Each row is a point. Any point is a mix of the corners, with weights that add up to 1. It lies inside the corners' shape when no weight is negative. Say inside or outside, and name the corners with a negative weight.

Corners:
(1): [-0.10  0.25]
(2): [0.77 0.01]
(3): [-0.62 -0.03]
Points:
[-0.09  0.23] -> inside
[-0.59  0.05] -> outside (2)
[ 0.64 -0.03] -> outside (1)
[-0.32  0.19] -> outside (2)
[-0.35  0.19] -> outside (2)
[-0.35 -0.10] -> outside (1)
[0.15 0.25] -> outside (3)
[-0.03 -0.06] -> outside (1)
[-0.55 -0.02] -> inside

Corners:
(1): [-0.10  0.11 -0.53  0.00]
(2): [-0.83 -0.10 -0.02  0.56]
(3): [-0.14 -0.64  0.11  0.10]
(4): [ 0.40 -0.02  0.07 -0.08]
(5): [ 0.19  0.85 -0.61 -0.85]
Points:
[ 0.17 -0.49  0.00  0.13] -> outside (2, 5)
[-0.20  0.01 -0.25 -0.13] -> outside (4)
[-0.15  0.10 -0.41 -0.01] -> inside
[-0.29 -0.06 -0.36  0.35] -> outside (3, 5)
[-0.32 -0.22 -0.08  0.29] -> outside (5)
[-0.48  0.22 -0.22 -0.03] -> outside (1, 4)
[ 0.04 -0.23  0.07  0.16] -> outside (5)

Corners:
(1): [-0.19  0.44 -0.39  0.53 -0.23  0.11 -0.07  0.08]
(2): [ 0.03  0.32 -0.38 -0.62  0.46  0.12  0.59 -0.90]
(3): [ 0.00  0.02  0.35  0.41  0.35 -0.14 -0.21  0.24]
(4): [ 0.43 -0.33 -0.98  0.22 -0.12  0.30 -0.45  0.23]
(5): [ 0.25 -0.44  0.50 -0.58  0.38  0.32 -0.55  0.12]
(6): [ 0.49  0.12  0.47 -0.54  0.44 -0.48 -0.32  0.28]
(7): [-0.52  0.49 -0.02 -0.43  0.11 -0.12  1.08  0.21]
(8): [ 0.07 -0.03  0.19 -0.52  0.34 -0.63 -0.64 -0.17]
(9): [ 0.35  0.01 -0.30  0.25 -0.46 -0.24  0.10 -1.31]
Points:
[ 0.12  0.13 -0.50 -0.04 -0.11 -0.10  0.16 -0.22] -> outside (3, 5)
[ 0.09  0.06 -0.02 -0.32  0.24 -0.04 -0.07 -0.27] -> inside
[ 0.06  0.02 -0.08 -0.16  0.13 -0.16 -0.19 -0.27] -> outside (6)
[ 0.28 -0.01  0.08 -0.32  0.27 -0.14 -0.24  0.07] -> inside
[ 0.14 -0.03 -0.07  0.16  0.17 -0.05 -0.20  0.11] -> inside
[ 0.11  0.22 -0.20  0.15  0.01 -0.10  0.13 -0.14] -> outside (5, 8)
[ 0.24  0.04 -0.23 -0.08  0.32  0.17 -0.13  0.00] -> outside (7, 8, 9)
[ 0.11  0.09 -0.10  0.06 -0.10 -0.18  0.12 -0.55] -> inside
